Each row of a before or after table is a point. The points were changed in one or more steps. Then noise was added and the rows were shuffled. The steps act on how far a point lies along the listed directions, d1 being the first. Name the steps. A step turns or swaps two directions, mirrors them in a line or flattens them onto one, adds a multiple of one to another, or multiplies one. Angles are multiples of 10 degrees, from the lower direction toward the higher: turns from -170 to 170, lines from 10 to 170 but not 90. Use the fewest steps. Two steps may share a direction if one is a turn and the other turns, adds or multiplies; they go together, in the order done. Otherwise the lowest direction goes first.

Directions:
(1): [ 20 -60  20]
(2): [51 28 32]
(3): [-38   6  54]
Before, 9 rows:
[[ 17  -5 -33]
 [ 30 -50  17]
 [-57  22  27]
 [-34  25 -26]
 [ 18 -13 -17]
 [ 34 -43 -19]
 [ -5  40   4]
 [ 46 -33 -12]
 [  1  41 -11]]
After (9 x 3):
[[ 23 -10   1]
 [-60  27  17]
 [-25 -18  36]
 [ 45  32 -28]
 [ 57   3  -5]
 [-23 -36   0]
 [-32 -24  -7]
 [ 28 -26  13]
 [ 57   0 -19]]
Steps: turn d1 and d3 by 120 degrees; turn d2 and d3 by -130 degrees

Directions:
(1): [ 29  11 -12  15 -12 -60 -23  52  -1]
(2): [-15   9  15  37 -55  34 -45   6  -8]
Before:
[[  1   3  -8 -18  38 -10  28  -9   3]
 [  4  -2   4 -15  18  -7   8 -16  -2]
 [  4   1  -5 -10  13  -6  21  -7   8]
 [ -7  -1   1 -10   1  16  14 -22   6]
 [-31  -4  16   4 -14  60   9 -41   4]
 [ 20  18  -7  16   4 -24 -31  30  -8]
 [  8   5 -14 -17  31 -11  34  -3  -3]
 [  7  -3  13   2   7  17  -2  -6   2]
 [-14   7  12  10 -22  14  -9  -7  -2]]
After:
[[ -8   1   3   0  -6  20   9 -17   7]
 [ -7   5   3   8 -25  14 -11  -6   2]
 [  4  10   3   7 -16 -23 -10  15   0]
 [-16   6   1  -1   5  40  19 -26  -7]
 [ 11   0  12   9  -2   7 -12   5   1]
 [ -5  -1  12  -3  -2  17  -6 -22  -7]
 [ -5  13   9  40 -54   5 -40  23  -2]
 [-22   4   9   1   5  39   7 -28  -3]
 [ 17   7 -10 -16  47 -19  11   1  -1]]
Steps: turn d1 and d2 by -90 degrees
